Each row is a point. Any point is a mix of the corners, with weights that add up to 1. It lies inside the corners' shape when no weight is negative. Say inside or outside, and name the corners with a negative weight.
(in the rows, 128 means zero)

Corners:
(1): [117  59]
(2): [ 79 216]
(3): [145 100]
Points:
[126 130] => inside
[132 139] => outside (1)
[101 129] => inside
[142 103] => inside
[119  75] => inside
[142 103] => inside
[114  77] => inside

Corners:
(1): [102  35  95]
(2): [229 157 174]
(3): [122 153 107]
(4): [109 174 165]
Points:
[ 96 106 111] => outside (2)
[115 165 154] => inside
[172 101 127] => outside (4)
[114  97 120] => inside
[149 142 135] => inside
[119 157 133] => inside
[168 111 131] => outside (4)

Corners:
(1): [109  34 158 131  85 159]
(2): [129  51  89 150  72 124]
(3): [102 171 123 185 153 145]
(4): [218 183 144  99 151 149]
(5): [114  21  88  68 125 157]
(6): [133 209 132 136 108 150]
(7): [ 96 205 141 159 103  40]
Points:
[ 92 185 105 172 112 113] => outside (1, 4)
[122 122 134 132 139 173] => outside (2, 7)
[132 119 106 126 117 120] => outside (1)
[142 102 118 100 103 136] => outside (3)
[154 132 130 106 111 124] => outside (3)
[ 90 108 121 147 108  99] => outside (4, 6)
[144 193 122 131 129 110] => outside (1)
[148 107 118 119 114 137] => inside

Corners:
(1): [133 136 199 134 126 176  70 150]
(2): [120 100  81 163 183  81 109 205]
(3): [165  96 187 112  97  63 154 175]
(4): [162 163  79  98 159 129 137 104]
(5): [113 158 175  95 120 118  80 158]
(6): [123 159 172 175 159  76  69  89]
(7): [114 173 162 190  99  65 165 123]
(8): [152 131 159 150  74 151  44 103]
(9): [ 85 126 126  81 124 170 173 106]
Points:
[178  93 175  92  97 116 110 193] => outside (6, 7, 9)
[126 129 143 133 155 116 116 160] => outside (8)
[135 127 154 108 126 132  86 137] => outside (7)
[133 148 174 138 120 123 107 121] => outside (2)

Corners:
(1): [145  49  80 225 152 111 118 105  93 157 120]
(2): [ 42 188 111 119 188 141 202 119 181 143 166]
(3): [ 99 196 178 116 116  50 119 113 141 135 165]
(4): [118 100 120 188 121 160 157 102 145 117  69]
(5): [140  92 109 207  75 145  89 173  80 103  94]
(6): [169  90 130 175 175 152  79 200 130 145  70]
(7): [ 42 124 107 101 169 151 177  96 113 196 123]
(8): [176 229 194  59 118  85 166 118 128 118 176]
(9): [156  45 121 172 110 122  82 102 147 115 131]
(10): [ 77 173  86  56 171 121 169  69 113  79 118]
(11): [ 84 183  75 115 180 158 132  63 123 166 133]
(12): [ 54 175 226  89 180 122 164  88 128 129 185]
Points:
[114 116 116 145 140 135 140 102 131 118 108] => inside
[129 139 126 124 144 114 116 111 107 134 133] => outside (2, 4)
[123 118 120 163 141 115 135 111 121 139 129] => inside
[ 87 149 129 126 166 130 162 103 147 138 139] => outside (5)
[100 139 157 131 157 127 140 116 124 134 142] => inside
[125 131 107 143 142 144 142 119 127 132 107] => outside (3, 12)
[ 94 155 117 123 163 133 140 100 125 144 143] => outside (4)
[ 82 176 126 107 158 138 157 106 126 132 132] => outside (1, 9)

Corners:
(1): [118 102 122 124 116 112 146 117 133 141 129 138]
(2): [120 133 116 134 200 131 126 136 154 127 109 128]
(3): [133 144 112 117 139 139 144 112  89  78 115 135]
(4): [180 116 118 114 160 131 133 117 132 148 125 127]
(5): [136 136 113 149 108 124 117  95 106 142 136 149]
(6): [114 130 124 131 111 123 140 138 143 147 168 117]
(7): [131 116 123 144 129 119 115 136  77 108 114 149]
(8): [116 118 146 140 249 141 135 126 120 168 114 104]
(9): [118 105 109 175  99 137 127 112 145 112 181 119]
(10): [110 114 181 155  97 136 138 118 128 151 124 153]
(11): [126 130 103 125 114 123 145 131 142 137 104  62]
(12): [120 112 126 119 141 137  92 117 143 136 123 107]
(13): [136 128  99 125 121 167 146 129  92 119 109 151]
Points:
[116 126 118 135 103 142 134 119 129 121 128 133] => outside (4, 7, 8)
[133 126 117 132 137 136 130 121 122 125 123 120] => outside (1)
[135 130 109 118 157 128 134 127 117 131 111 119] => outside (9, 10)
[102 124 139 124 145 120 132 135 139 143 111 100] => outside (4, 5, 9, 13)
[117 126  88 141 105 132 120 125 128 120 142 124] => outside (3, 4, 8, 10)
[117 128 103 135 122 128 141 124 106 117 132 134] => outside (4, 10, 12)

Corners:
(1): [123 147  80 130 148 117 117 142 136 161  94 155  91 104]
(2): [ 76 162 180 130 139  81 109 171 148 150  88  82 110 142]
(3): [145 193 124  39 135  70 152 125 164  85 138 165 135 143]
(4): [208 132  87 151 146 143 134 152 182 164 113 102 145 137]
(5): [111 209 132   9  40  73 110 127 150  79 115 124  76 115]
(6): [151 139 122 112 183  99 157 145 191  98  93 110 148  62]
(7): [144  70 137 173 136 133 143 145 128 126 126 152  79 111]
(8): [ 98 145 134   7 118  90 132  98 149  84  92 105 125 154]
(9): [118 140 145 161 139  73 106 119 150 146 161 138 136 110]
(10): [164 109  81 203 109 208 184 105  94 116 162 132 178 145]
(11): [124 118  93 134 168 167 177 134 102 161 211 159 169 124]
(12): [167 165 141 151 133 214 164 115  74 164 175 155 156 116]
(13): [101 115 132 128  97 109 114 167 139 141  75 143 183  78]
(14): [112 121 115 165 145 129  85 163 169  99 125 131 110 117]
(15): [144 162 125  39 114  23 106 153  90  84 100 101  93 139]
Points:
[160 108 123 143 139 148 166 138 120 132 132 129 144 129] => outside (1, 5, 9, 14)
[143 134 105 143 126 154 135 130 138 140 143 151 139 119] => outside (2, 6, 15)
[128 132 135 127 111 132 145 129 133 128 136 142 135 127] => outside (1, 6, 14, 15)
[135 165 118 100 112 132 142 124 114 141 137 129 140 139] => outside (6, 7, 14)
[131 146 128 121 130 117 131 132 138 132 129 126 132 122] => inside
[145 121 108 139 149 122 122 147 146 143 116 131 132 108] => outside (2, 3, 5, 10)
[128 138 126 116 127 112 120 135 148 113 115 124 122 124] => outside (11)
[136 123 114 143 128 159 153 134 126 138 115 131 143 110] => outside (3, 9, 14, 15)
